Rows are points. The points of each table are mixes of a few directions, plus a little noise. Count the directions of each table, and those that both share. Where both have some left over, give the other angles between the two spaces (their principal angles), to ten degrees, smallest first.

First:
[[ 3.0  4.1]
 [-2.8 -3.9]
 [ 4.9  7.0]
 [-2.5 -3.5]
 [ 1.3  1.7]
 [-3.9 -5.5]]
Second, 5 rows:
[[-2.1 -3.0]
 [-3.2 -4.3]
 [ 2.4  3.4]
 [ 5.0  7.5]
 [-2.4 -3.1]]
Directions: first 1, second 1, shared 1

First, 8 rows:
[[ 1.6  5.7  6.6 -6.0 -5.5 -3.0]
 [-2.2 -7.7 -9.0  8.3  7.5  4.1]
 [-1.6 -5.6 -6.5  6.0  5.4  3.0]
 [ 0.7  2.6  3.0 -2.8 -2.5 -1.4]
 [ 0.4  1.4  1.7 -1.5 -1.4 -0.8]
 [ 1.3  4.8  5.6 -5.2 -4.7 -2.6]
 [ 0.1  0.4  0.4 -0.4 -0.4 -0.2]
 [-0.4 -1.5 -1.8  1.7  1.5  0.8]]
Second:
[[ 6.8 -3.6  1.5  1.2 -3.0  1.2]
 [-0.8  1.5 -0.3  5.1 -4.6 -4.4]
 [ 4.0 -3.6  0.5  0.2 -0.4 -3.9]
 [ 4.1  0.4  1.3  3.8 -3.5  1.3]
 [-9.2  4.5 -1.9 -5.1  6.8  2.9]
 [-4.1  4.2 -0.3 -4.2 11.2  1.7]
 [-0.6 -3.2 -0.8 -0.9 -6.6  1.2]]
Directions: first 1, second 4, shared 0; angles 80

First:
[[  7.1  -3.4   3.8   8.1 -17.8   3.8  -0.4  -3.9   1.8 -12.4   0.4  -4.3]
 [ -2.4   1.1  -1.3  -2.6   5.7  -1.2   0.2   1.3  -0.6   4.1  -0.2   1.4]
 [  0.8  -0.4   0.4   0.9  -2.0   0.4  -0.1  -0.4   0.2  -1.4   0.1  -0.4]
 [ -4.8   2.3  -2.5  -5.3  11.7  -2.5   0.4   2.5  -1.2   8.2  -0.3   2.8]
 [  3.3  -1.6   1.8   3.6  -8.0   1.7  -0.2  -1.8   0.8  -5.6   0.2  -1.9]
 [  0.8  -0.3   0.4   0.8  -1.8   0.4  -0.1  -0.4   0.1  -1.3   0.0  -0.4]
 [  0.3  -0.1   0.2   0.3  -0.7   0.1   0.0  -0.2   0.1  -0.5   0.0  -0.2]
 [ -5.1   2.5  -2.7  -5.8  12.8  -2.7   0.3   2.8  -1.3   8.9  -0.2   3.0]]
Second (11 x 12):
[[ -3.2   1.8  -1.6  -3.6   8.2  -1.4   0.3   1.7  -0.9   5.5  -0.3   1.9]
 [ -1.5   0.8  -0.8  -1.7   3.7  -0.8   0.1   0.9  -0.4   2.5   0.0   0.9]
 [ -3.9   1.9  -2.0  -4.3   9.5  -2.0   0.2   2.0  -1.0   6.8  -0.1   2.3]
 [  6.9  -3.4   3.7   7.8 -17.1   3.7  -0.4  -3.7   1.7 -12.0   0.3  -4.1]
 [ -2.6   1.1  -1.4  -2.8   6.3  -1.5   0.2   1.3  -0.7   4.5  -0.3   1.8]
 [ -2.3   1.1  -1.3  -2.9   6.4  -1.1   0.1   1.4  -0.6   4.5  -0.2   1.7]
 [ -0.2   0.0   0.1  -0.2   0.1   0.1   0.0   0.1   0.1   0.2   0.1   0.4]
 [ -1.2   0.5  -0.8  -1.3   2.9  -0.7   0.2   0.5  -0.5   2.2  -0.2   0.9]
 [ -2.6   1.2  -1.5  -2.7   6.2  -1.4   0.3   1.1  -0.5   4.4  -0.1   1.7]
 [  2.9  -1.2   1.5   3.1  -7.0   1.6  -0.1  -1.7   0.8  -5.0   0.1  -1.8]
 [  7.5  -3.8   4.2   8.4 -18.8   4.0  -0.4  -4.1   2.0 -13.2   0.6  -4.6]]
Directions: first 1, second 1, shared 1

First (10 x 20):
[[ -2.7   4.9   4.0   3.3   1.4  -0.4  -5.2  -8.8   1.3   2.5  -3.6  -3.6
   -5.0   0.2   2.6   0.3   2.1  -1.1   5.8  -2.0]
 [  0.0   2.6   4.5   2.9  -3.2  -4.1   2.7   0.3  -1.8  -3.4  -4.1   1.0
    7.3   3.8   6.9   6.3  -0.3  -0.1  -0.7   4.5]
 [ -0.2   0.6   0.1   0.2   0.8   0.5  -0.9  -1.1   0.4   0.9  -0.2  -0.7
   -1.8  -0.2  -0.8  -1.2   0.6  -0.1   0.9  -1.0]
 [  1.7  -8.3  -9.2  -7.5   1.3   5.1   2.3   6.1   1.6   0.6   9.5   2.4
   -4.4  -4.9  -9.8  -6.6  -2.1   1.4  -4.0  -3.5]
 [ -0.9  -1.3  -0.5  -0.7  -1.3  -0.2   0.4  -1.5   1.3  -1.4   2.0  -0.2
   -1.0  -0.8   0.9   1.3  -0.9   0.4   0.5  -0.3]
 [  3.0  -3.1  -6.5  -4.3   4.8   5.0   0.2   7.2  -1.4   4.4   3.4   1.8
   -2.8  -2.8 -11.0  -9.3   0.7   0.1  -3.7  -2.8]
 [  2.5  -7.2  -7.0  -5.7  -0.4   2.4   4.7   8.6  -0.2  -1.5   6.7   3.7
    2.0  -2.4  -6.1  -3.2  -2.3   1.3  -5.8  -0.1]
 [ -2.1  -2.8  -0.2  -1.2  -3.8  -1.0   0.5  -4.5   3.3  -3.6   4.3  -0.9
   -2.4  -1.6   3.7   4.4  -2.2   1.2   1.9  -1.0]
 [ -1.8   5.7   8.1   5.5  -3.8  -5.9   0.7  -4.3  -1.0  -3.9  -6.7  -0.8
    6.8   4.6  11.2   9.0   0.0  -0.4   1.9   4.3]
 [  0.0   9.4   6.8   6.1   4.3  -1.4  -4.0  -2.7  -3.3   4.7 -10.6  -2.2
    1.3   3.6   1.6  -1.7   4.6  -2.4   2.9   1.1]]
Second, 11 rows:
[[ -5.5   4.3  -3.0   7.6 -13.7  10.7   3.3  -1.8   7.5   1.9   2.5  -4.4
   -6.1  -1.4   4.4   0.9  -6.6  -3.2   1.0  -6.5]
 [ -2.8   3.9   1.1   5.8   4.4  -4.5  -4.1   0.7  -2.6   2.5   1.4   5.1
   -3.8   0.6   5.6   5.4   4.1  -1.0   4.0   2.0]
 [  0.6   1.7  -1.2  -1.7   3.9  -3.7  -1.9  -0.2  -1.4   0.1   2.4   2.7
   -0.8  -1.2   1.1   1.5   1.8   0.6   0.6   0.5]
 [  4.1   3.8  -3.8  -8.9   1.8  -2.6  -2.7  -8.9   5.4  -2.0   0.4  -5.0
   -1.1  -6.8  -3.2  -8.6   2.7   3.6   0.8  -4.7]
 [ -2.0  -3.4   0.8  -0.1  -3.7   5.4   5.9   4.4  -2.3   2.1   5.6  -1.1
    0.0   2.2   0.2   5.6  -7.2  -2.1  -1.9  -1.7]
 [  3.3  -2.7  -2.7  -5.6   2.5  -1.7   2.9   4.6  -2.4  -2.1   2.4   2.4
    4.8  -0.5  -3.0  -0.8  -0.7   1.6  -4.0   1.3]
 [  1.8  -1.5   4.4  -1.3  -0.8   0.6   0.1  -5.6   1.6   2.9  -4.0  -8.4
    0.0  -1.5  -3.6  -7.5   3.0   1.3   3.3  -1.8]
 [  2.0   3.9  -2.4   5.6   2.4  -6.7  -2.3   5.9  -1.0   1.4  -1.5   5.9
    2.2  -2.3   3.0  -4.1   9.7   1.3   1.4   4.2]
 [ -0.9  -1.9   2.7   4.1  -8.9   6.8   2.4  -1.9   4.3   0.7  -5.7  -6.9
    0.3   1.0  -2.0  -5.7  -1.5  -1.0   0.3  -1.7]
 [ -0.2  -7.3   3.9  -4.8   4.4   1.0   2.8   3.1  -6.3  -1.4   1.4   1.5
    2.8   5.8  -2.8   7.6  -6.3  -1.1  -3.2   2.5]
 [ -0.3  -0.7   0.4  -0.8   7.4  -5.0  -6.0   0.2  -3.1  -5.9  -5.1   8.5
    1.7   4.5   0.4   5.4   0.9  -0.1  -2.3   5.5]]
Directions: first 3, second 6, shared 1; angles 40, 60

First, 9 rows:
[[ -3.8   0.3   4.8  -3.6   0.4   1.7   2.5   1.2  10.7   1.9  -4.6   3.2
   -0.4  -1.7  -0.6   2.4  -0.3  -2.1   6.5  -5.2  -1.4  -2.6  -4.1   2.4
    4.6   2.5  -3.7   4.6   0.5  -7.6  -6.4  -7.1]
 [  3.4   2.0   1.8   4.0   4.1  -1.7  -5.3   3.2   4.3   3.6  -0.6   1.8
    0.8  -1.3   2.5  -0.1   1.3   0.5  -1.6   3.1   3.4   0.8   0.8   5.4
   -5.4   5.0   2.1   0.9   2.3  -3.9  -3.2   4.5]
 [  5.5   4.2   1.2   8.1   3.8  -1.7  -6.3   1.9   5.9   2.8   1.2   2.5
    2.4  -2.0   2.4  -0.9   1.2   0.1  -4.2   4.8   2.7   2.0   1.7   7.5
   -9.0   5.2   1.2  -1.2   0.5  -3.7  -3.2   6.3]
 [ -0.3   0.3  -1.1   0.3  -2.1   0.6   5.5  -2.4  -4.8  -4.6  -1.5  -1.9
   -0.3  -0.9   0.5  -3.4   2.5   3.2  -1.8   1.3   2.2   3.3   3.9  -1.9
   -7.1   1.5   2.5  -9.0  -5.5  10.0   2.8   1.1]
 [ -2.0   0.2  -0.3  -0.1   3.2   0.1   2.1   1.7  -0.8  -0.7  -1.7  -3.8
   -1.1   1.3  -1.9  -4.1   7.0   2.8  -2.9   4.7   9.9   4.6   2.5   0.2
   -7.5   2.4   4.1  -6.5  -1.0   4.6  -0.5   5.4]
 [ -3.2  -1.5  -4.7  -1.8  -5.6   2.1   7.0  -5.8  -8.6  -6.5   3.5  -4.1
   -1.1   2.2  -4.6  -3.1   1.0   0.4  -2.3   0.2  -1.4   2.1   1.5  -7.0
    1.5  -7.1  -1.8  -6.9  -5.6  10.2   5.7  -1.3]
 [  1.5   0.8   2.4   0.0  -2.1   0.2   1.9  -0.6   2.4  -0.7  -3.4   4.1
    0.5  -3.4   3.8   1.8  -3.8   0.6   3.5  -4.0  -5.3  -1.8   0.0   1.9
   -0.2   3.9  -0.5   0.6  -1.8  -0.6  -0.8  -4.8]
 [ -3.0  -5.2  -2.1  -7.2  -1.9  -0.2   1.6  -0.1  -8.5  -0.1   0.1  -2.4
   -2.4   2.9  -0.3   2.1  -3.1   0.0   3.1  -3.8  -3.4  -2.9  -1.5  -6.9
   10.2  -5.2   0.5   4.7   2.8   1.4   4.5  -3.9]
 [  1.6  -1.5  -2.4   0.2   0.1  -1.5  -9.2   0.9  -0.8   4.9   7.0   0.7
    0.9   3.2  -1.9   5.0  -5.6  -4.9  -0.6  -0.6  -6.6  -5.1  -4.7  -1.5
   12.9  -7.7  -4.1  12.7   7.4 -10.8   1.1   0.0]]
Second, 9 rows:
[[ -0.9   4.5  -5.5  -2.5  -3.8  -0.9   3.0  -2.8   5.0   0.0   2.8   1.3
   -2.3   3.1  -5.7  -1.4  -6.2  -6.5  -2.1   0.5  -9.0  -4.5  -2.7   2.2
    6.2  -4.9  -8.6   3.2  -0.6  -5.2  -0.6  -2.1]
 [ -0.7   2.9   0.8  -2.6  -5.1   1.7   9.7  -4.3   1.2  -5.6  -2.7   2.8
   -0.6  -1.5   0.6  -0.6  -2.2   0.3   2.3  -5.1  -6.6  -1.9   0.4   0.0
   -1.2   1.1  -1.6  -4.9  -7.2   5.0  -0.7  -7.2]
 [  0.5  -2.5   2.7   3.8   6.0  -1.0  -7.8   5.4   2.2   5.2  -1.7  -1.5
    1.2  -1.9   2.0   0.2   4.2   2.1   0.2   4.1   9.8   3.9   1.0   2.0
   -4.0   4.2   3.2   1.7   5.2  -3.1  -1.2   5.8]
 [ -0.3  -6.3   0.4   5.0  -1.2   1.3  -7.7  -0.9  -5.7   1.1   3.7  -2.3
    2.7  -3.0   0.1   2.2  -0.6   0.8   1.6   0.1   1.6   3.1  -0.1  -6.4
    4.6  -5.0  -2.9   3.2   3.1   0.8   5.7   0.9]
 [  0.5   3.7   7.1  -2.4   3.3   0.4   8.6   2.7   6.4  -2.5 -10.3   3.5
   -0.9  -3.3   6.1  -1.6   6.1   5.8   3.0  -2.5   5.7   1.5   2.9   6.8
  -13.9  13.6   8.3  -9.1  -5.9   4.8  -7.1  -1.9]
 [ -0.5  -5.7  -2.0   4.5  -2.1   0.9  -8.5  -1.7  -6.1   2.0   6.3  -3.0
    2.5  -1.0  -1.9   2.3  -2.8  -1.7   0.2   0.9  -1.1   1.7  -1.2  -6.9
    8.2  -8.4  -5.3   5.6   4.3  -1.2   6.6   1.1]
 [  0.5   5.9  -3.0  -6.5  -2.7  -0.8   9.5  -2.8   0.3  -4.2   0.1   1.9
   -3.3   4.9  -2.2  -1.6  -2.1  -2.1  -2.1  -2.0  -7.5  -4.9  -1.0   2.6
    0.7  -0.8   0.8  -2.5  -4.6   1.6  -2.6  -3.2]
 [ -0.2   1.7  -2.5  -0.9   0.0  -1.0  -0.7   0.1   2.0   1.5   1.5  -0.1
   -1.0   2.3  -2.6  -0.5  -1.6  -2.7  -1.7   1.4  -1.9  -1.5  -0.9   1.4
    2.4  -2.0  -2.4   2.3   1.1  -3.2  -0.5   0.9]
 [  1.6  -3.7   2.3   1.8   5.5  -0.5  -6.2   4.5  -5.4   2.8   0.4  -2.7
    1.0   0.6   2.9   0.9   5.3   4.1  -1.1   2.8   8.9   2.8   1.3  -1.5
   -3.2   1.8   7.8   0.6   4.5   0.9   0.8   6.0]]
Directions: first 5, second 4, shared 2; angles 30, 80

First, 8 rows:
[[ -6.3   1.2  -3.8  -3.6  -1.6  -2.5  -0.3  -4.2   1.1  -5.4  -0.6   0.4
    2.6  -3.4  -1.5   0.6   4.0   3.6   4.5  -0.8  -2.1   4.2   2.2  -2.4
   -0.3  -3.9  -2.7   3.1  -0.3   4.7  -0.5  -3.2]
 [  0.4   1.6   0.3   6.2  -3.5   0.4 -12.1  -0.6   1.3  -4.2  -4.4   0.6
   -5.0   0.9   1.5   2.1   2.3  -2.8   2.0   2.3   1.5  12.0   1.8  -0.8
   -1.7  -2.5  -2.2   3.8  -2.0   2.9   3.4  -3.4]
 [  3.5   0.1   2.7   6.0  -1.3   1.8  -7.2   2.3   0.4   0.7  -2.3   0.0
   -4.5   3.0   1.8   0.9  -1.0  -3.4  -1.7   2.0   1.7   5.0   0.4   0.7
   -0.9   1.1   0.8   0.8  -0.8  -1.1   2.1  -0.3]
 [ -4.9   3.8  -5.0  -9.0   1.8  -3.1   9.5  -1.3  -2.5  -0.4   3.7   1.9
    7.8  -0.9  -1.6   1.8   6.1   1.7   5.9  -2.2  -1.4  -5.7   1.0  -1.2
   -1.3  -5.1  -2.7  -2.0   3.4   3.6   2.3  -1.7]
 [  8.7  -4.1   1.7  -0.2   3.0   1.7   5.6   1.0  -2.3   5.4   1.1  -1.4
   -2.7  -2.9   0.2  -3.7  -8.4  -2.2  -4.7   0.0   3.3 -10.3  -7.9   4.4
    4.1   4.9   0.9  -6.1  -2.9  -6.9  -4.0   5.9]
 [  3.9  -1.8   4.9   4.2   1.2   2.8   0.3   4.6   0.4   5.4   0.8  -0.7
   -1.7   4.9   1.1  -0.7  -3.8  -1.7  -5.9   0.4   0.1  -3.6   0.2   1.1
   -0.2   5.2   4.7  -1.4   1.3  -4.6  -0.5   3.1]
 [ -3.8   1.9  -5.3 -12.3   3.9  -3.4  15.9  -1.8  -3.2   1.5   5.5   1.2
    9.6  -2.8  -2.6   0.0   3.7   3.0   4.6  -3.4  -1.6 -12.4  -1.4   0.0
    0.4  -3.4  -2.0  -4.6   3.5   1.4  -0.3   0.7]
 [ -1.3  -3.0   4.7   8.7  -3.4   2.4 -11.9  -0.3   4.8  -3.0  -4.0  -1.9
   -6.2   1.6   0.9  -0.9  -2.8   1.8  -4.7   1.6  -1.5  11.0   3.6  -2.0
    0.0   3.8   3.0   6.5  -2.4  -0.2  -2.5  -1.0]]
Second:
[[  6.5   0.2   6.0   6.1  -2.5   5.4 -11.2   1.3   0.7  -4.0  -2.5   1.7
   -0.8   3.8   2.3   4.3   1.4  -5.7  -0.7   6.2   1.0  10.0   4.9   0.5
    3.8   4.0   2.2  -2.6  -4.8   2.4   6.8   0.6]
 [ -8.4   3.7  -7.3   1.8  -4.9  -8.2  -2.3  -3.6   5.4  -2.9   4.2  -2.3
   -0.1  -1.6  -1.0   7.2   2.7   9.2   5.0   1.3  -3.3   6.1   5.3  -5.5
   -3.4  -1.4  -2.5   6.8  -1.2   1.7  -4.5  -3.8]
 [ -5.2   3.9 -13.4   0.2  -3.4 -12.1   3.4  -5.8   2.6  -2.5   6.7  -3.5
   -3.3  -8.8  -1.6   6.7  -0.5  10.1   7.1  -0.2  -1.8  -0.2   0.0  -4.9
   -2.2  -3.3  -8.0   0.5  -3.1  -4.5  -9.1  -1.1]
 [  4.7   1.6   2.2   1.0   1.9   1.4   0.4   6.2  -2.9   9.0  -1.8   1.2
   -1.7   6.8   2.2  -1.4  -0.8  -7.3  -1.6  -0.7   5.2  -5.3  -6.0   4.4
   -4.4  -1.5   1.4   1.1   4.2  -0.1   5.2  -0.7]
 [  6.4  -2.3   3.7   1.1   0.0   3.5  -2.1   0.0  -0.3   0.2  -0.9   0.3
   -0.1  -0.1   0.7  -0.2  -3.1  -3.1  -2.2   3.2   2.0  -0.1  -1.7   2.7
    4.5   4.3   1.9  -3.0  -4.2  -0.2   1.5   2.7]
 [ -4.3  -4.7   2.3  -7.5   5.6   4.4   9.2  -2.8  -3.4  -5.0  -2.2   0.8
    3.4  -6.4  -2.6 -10.2   0.3   1.6  -3.0  -6.8  -4.7  -5.5   0.6  -0.8
    3.5  -2.1  -0.1  -5.1   3.6  -1.9  -3.8   2.5]
 [  0.2  -0.4   6.1   0.0   3.2   7.1  -2.2   3.0  -3.9  -3.4  -4.9   3.3
    0.9   3.1   0.9  -4.7   4.6  -6.5  -2.0  -2.5  -1.5   3.4   4.0   0.1
    0.0  -2.8   1.3  -3.8   4.5   1.1   6.2  -0.2]
 [ -2.4  -1.8  -1.4  -3.0   0.6  -1.2   4.3  -2.4   0.6  -0.9   1.1  -1.0
    1.3  -3.6  -1.5  -2.0  -1.5   3.8  -0.5  -1.6  -1.6  -3.0  -0.8  -0.7
    1.4   0.5  -0.2   0.1  -0.5  -0.7  -4.0   0.8]
 [  2.6   0.2   1.8   0.3  -0.5  -0.4   0.7   4.0   1.2   9.9   0.2  -0.6
    0.4   6.7   1.1   0.4  -3.1  -2.2  -2.3   1.3   4.5  -5.4  -5.9   4.1
   -3.3   2.4   3.9   6.2   1.5   2.1   1.8  -0.9]]
Directions: first 4, second 5, shared 2; angles 50, 50
